Each row of a before or after table is a point. One or more steps were done to the points. Then noise was added and the rows were shuffled. The steps act on columns, c1 being the first. What was done? A step turns or swaps two columns, mirrors them in a line or flattens them onto one, adds a multiple of one to another, or multiplies or shifts one. Angles are multiples of 10 degrees, from the lower column toward the higher: turns from -170 to 170, lines from 10 to 170 but not 90. Use the fewest steps. Two steps may share a column if one is a turn and the other turns, adds or multiplies; they go together, in the order done. Otherwise the lowest column goes first.

Before (13 x 2):
[[ 0.27 -0.23]
 [ 0.75 -0.03]
 [ 0.15  0.57]
 [-0.28 -0.23]
 [ 0.22  0.05]
 [-0.34  0.04]
 [ 0.24  0.05]
 [ 0.08 -0.27]
 [ 0.78 -0.59]
 [-0.07 -0.31]
 [-0.85 -0.38]
 [-0.67  0.34]
 [-0.44  0.23]]
After (13 x 2):
[[-0.26  0.24]
 [-0.59  1.33]
 [ 0.28 -0.30]
 [ 0.23 -0.56]
 [ 0.71 -1.07]
 [ 0.16  0.32]
 [-0.34  0.57]
 [ 0.30 -0.31]
 [-0.85  0.89]
 [ 0.10 -0.42]
 [-0.07 -0.24]
 [ 0.82 -1.76]
 [-0.43  0.88]]
Steps: add -1.5 times c1 to c2

Before (13 x 8):
[[-0.72 -0.64 -0.63  0.26  0.04 -0.79  0.06 -0.91]
 [-0.22  0.53 -0.56 -0.48 -0.38  0.04 -0.18  0.49]
 [-0.14 -0.11  0.12  0.09  0.13 -0.12 -0.24 -0.60]
 [-0.29 -0.62 -0.55  0.35 -0.13 -0.64 -0.16 -0.40]
 [ 0.23  0.36 -0.96  0.45 -0.12 -0.25  0.34 -0.40]
 [-0.56 -0.36  0.13 -0.15 -0.57  0.35 -0.37 -0.34]
 [ 0.12  0.13 -0.18 -0.83 -0.08  0.19  0.31  0.45]
 [ 0.69  0.63 -0.55 -0.58 -0.35  0.15  0.40  0.47]
 [-0.16 -0.26 -0.05  0.28 -0.43 -0.61 -0.09 -0.22]
 [-0.29  0.34 -0.15  0.62  0.26 -0.24  0.56 -0.08]
 [-0.61 -0.29  0.25 -0.40 -0.79  0.29  0.13 -0.36]
 [-0.72 -0.35  0.05  0.14 -0.25  0.66 -0.45 -0.65]
 [ 0.26  1.11 -0.22 -0.66 -0.24 -0.07  0.27  0.12]]
After (13 x 8):
[[ 0.15  0.16 -0.11 -0.02 -0.11  0.12 -0.90  0.50]
 [-0.11 -0.11  0.08  0.13  0.11 -0.15  0.16 -0.66]
 [-0.66 -0.61 -0.43 -0.14  0.09 -0.81  0.20 -0.94]
 [-0.20  0.54 -0.42  0.23 -0.36  0.00 -0.39  0.56]
 [-0.65 -0.28  0.15 -0.02 -0.69  0.31 -0.42 -0.36]
 [-0.28 -0.64 -0.46  0.04 -0.14 -0.56  0.35 -0.34]
 [-0.27  0.37 -0.10 -0.57  0.23 -0.21  0.46 -0.05]
 [ 0.24  1.11 -0.16 -0.03 -0.24 -0.11 -0.71  0.13]
 [ 0.66  0.64 -0.36 -0.13 -0.31  0.22 -0.68  0.47]
 [ 0.26  0.40 -0.72 -0.33 -0.16 -0.30  0.30 -0.40]
 [-0.16 -0.24 -0.03 -0.03 -0.42 -0.62  0.31 -0.25]
 [-0.69 -0.39  0.02  0.28 -0.26  0.66  0.30 -0.61]
 [-0.55 -0.35  0.01  0.26 -0.57  0.35  0.00 -0.32]]
Steps: multiply c3 by 0.7; turn c4 and c7 by 110 degrees; multiply c4 by 0.7

Before (14 x 12):
[[ 0.68  0.79 -0.34 -0.07  0.17  0.00  0.90  0.36 -0.71  0.53  0.16  0.60]
 [ 0.26  0.17  0.59  0.21  0.39  0.26 -0.05  0.37 -0.26  0.57 -0.39  0.29]
 [-0.16 -0.16 -0.01 -0.40 -0.02  0.11  0.10  0.29  0.76 -0.25  0.17  0.43]
 [ 0.53 -0.39  0.26  0.06  0.42  0.15  0.90  0.41  0.24 -0.76  0.48  0.43]
 [-0.11 -0.25  0.28 -0.59  0.12  0.05 -0.42  0.18  0.03  0.21  0.51 -0.16]
 [ 0.33 -0.05  0.19 -0.01  0.67 -0.73 -0.30 -0.14  0.61  0.40  0.56  0.32]
 [ 0.25  0.36  0.18 -0.08  0.66 -0.25 -0.37  0.66 -0.50  0.24  0.94  0.25]
 [-0.40  0.08 -0.65  0.02 -0.35  0.04  0.68 -0.19  0.32 -0.61 -0.24 -0.33]
 [ 0.69 -0.39 -0.36  0.59 -0.39 -0.69 -0.04  0.45  0.60  0.53  0.55  0.03]
 [-0.15 -0.46 -0.08 -0.62 -0.56 -0.69  0.52 -0.23  0.10  0.51 -0.40  0.19]
 [ 0.62 -0.12  0.23 -0.10 -0.15  0.04 -0.26  0.10  0.44 -0.33 -0.24 -0.14]
 [-0.52 -0.36 -0.48  0.11  0.67  0.29 -0.42 -0.15 -0.14 -0.58  0.69  1.01]
 [-0.15 -0.31  0.30 -0.03 -0.46 -0.65  0.66 -0.62 -0.12  0.45  1.01  0.98]
 [ 0.33 -0.21  0.43 -0.30  0.43  0.44 -0.16  0.03 -0.10  0.59  0.16  0.06]]
After (14 x 12):
[[ 0.25  0.33  0.55 -0.46  1.22 -0.23 -0.38  0.65 -0.74  0.30 -0.59  0.39]
 [-0.10 -0.27  0.32 -1.02 -0.23  0.01 -0.46  0.21 -0.49  0.25  0.00 -0.15]
 [-0.15 -0.26  0.52 -0.39 -0.91 -0.58  0.72 -0.64 -0.94  0.40 -0.26  1.39]
 [ 0.26  0.25  0.54 -0.20  0.66  0.27 -0.09  0.38  0.53  0.63  0.23  0.15]
 [-0.07 -0.14 -0.31 -0.79 -0.27  0.16  0.10  0.30 -0.42 -0.24  0.55  0.39]
 [ 0.63 -0.09 -0.05 -0.55 -0.26  0.05 -0.25  0.11  0.06 -0.36  0.50 -0.17]
 [-0.14 -0.50 -0.13 -1.03 -1.23 -0.65  0.46 -0.26  0.35  0.54  0.15  0.72]
 [ 0.56 -0.43  0.16 -0.39 -0.17  0.20  0.91  0.33 -0.54 -0.69  0.18  0.32]
 [ 0.60 -0.40 -0.48  0.22 -0.96 -0.65 -0.03  0.46 -0.72  0.55  0.14  0.49]
 [-0.49 -0.35 -0.28 -0.26  0.14  0.29 -0.41 -0.17 -0.61 -0.55 -0.55  0.86]
 [-0.36  0.01 -0.71 -0.37 -0.19  0.09  0.73 -0.12  0.14 -0.63  0.00 -0.38]
 [ 0.68  0.70  0.05 -0.50  1.31  0.06  0.88  0.35  0.11  0.45 -0.78  0.50]
 [ 0.36 -0.25  0.43 -0.61  0.09  0.44 -0.16  0.05 -0.11  0.54 -0.02 -0.24]
 [ 0.37 -0.11 -0.08 -0.43  0.61 -0.74 -0.23 -0.15 -0.74  0.42  0.38  0.84]]
Steps: add 1.5 times c2 to c5; turn c9 and c11 by 110 degrees; turn c3 and c11 by 30 degrees; shift c4 by -0.40; add -0.7 times c6 to c12
